Each wall is flat, endless, passes through zero and stands at right angles to its row. A trip goes straight from one point to another. List the walls that it crosses, first one first.

Walls:
(1): |   4 | -29 |
(2): | -13 | -10 |
(3): |  9 | 31 |
(4): |  6 | -8 |
Trips:
|   7 | -57 | to |  11 | -19 | => none
|  57 | -63 | to | 57 | 34 | => 3, 1
|  -4 | -24 | to | -17 |  44 | => 4, 1, 3, 2
| 42 |  4 | to | 11 | 14 | => 1, 4
|  25 | -10 | to | -31 |  35 | => 3, 1, 4, 2
|  -9 | -11 | to |  15 | -10 | => 2
| -18 | -11 | to | 22 | -9 | => 4, 2
| -44 |  -3 | to | 12 | 45 | => 3, 2

Walls:
(1): |   3 | -17 | -24 | -41 |
(2): | 25 |  5 | 51 | 27 |
(3): | -51 |  -8 |  10 |  -7 |
(4): | -10 | -25 | -21 |   0 |
(5): | -32 |  22 |  25 | -32 |
Trips:
| 35 | -4 | -4 | 16 | to | 22 |  0 | -7 |  3 | => 1
| -30 |  43 |  17 |  -4 | to |  28 |  -6 |  31 | -24 | => 3, 1
| -13 |   6 |  -8 | -40 | to |   8 | -23 | -22 |   0 | => 5, 3
|  12 | -19 | -56 |  -6 | to |  23 | -16 | -15 |  -4 | => none
|  48 |  32 |  -1 | -36 | to | 23 | -3 | 57 | 11 | => 1
| -39 | -79 | -34 | -54 | to | -71 |  18 | -26 |  -1 | => none
|  15 | -14 | -40 |  10 | to |  8 | 21 | 15 | 40 | => 1, 2, 4
|  11 |   1 |  14 | -30 | to | -32 |  56 |   5 |  -4 | => 3, 2, 1

Walls:
(1): | -49 | -20 |  22 |   9 | -11 | -12 | -51 |  16 |  -5 |
(2): |  -2 |  26 |  46 |  10 |   5 |  -1 |  28 | -59 |   7 |
(3): | -32 | -27 |  -5 | -18 |  30 |  -2 |  -9 |  14 | -13 |
(4): |  -4 |  36 | -36 |  38 |  48 | -52 |   5 |  18 |  24 |
(5): | -51 |  -6 |  17 | -31 | -11 |  18 |   7 |  18 |  34 |
(6): |  64 |  17 |  -4 |   4 | -52 |  -4 | -12 |  53 | -31 |
(7): |  -8 |  -4 | -27 |  32 | -35 |  39 |  25 |  -4 |   0 |
(8): | -12 |   4 |  -2 |   8 |  -5 | -34 | -61 |   5 |  19 |
Trips:
|  -3 | -23 | -17 |  16 |  42 |   1 |  21 | -18 |  -2 | to | -40 | -23 |  28 |  32 |  29 |  -9 |   2 | -18 |  28 | => 7, 1, 5, 8
|  40 |  33 |  -9 |   8 |   2 | -15 | -25 |  31 |  20 | to |  -6 |  -7 |   0 |  20 |  -8 |  -2 | -40 | -47 |  64 | => 1, 2, 6, 5, 7
|  52 |  -8 |  10 |  21 |  -3 |  41 |   0 | -14 |  36 | to | -10 | -17 |  -6 | -28 |   9 |  95 |   2 |   1 |   4 | => 5, 6, 2, 3
|  34 |  11 |   7 |  13 |  15 | -20 | -26 |  18 | -11 | to |  16 | -10 |  13 |  46 | -18 | -21 |   6 | -32 |  -2 | => 2, 1, 7
|  -6 |   0 |  52 |  14 |  15 |  -3 |  -8 |   3 | -66 | to | -46 |  -9 |  21 |  19 | -47 |  17 |  12 |  12 |   9 | => 5, 7, 6, 3
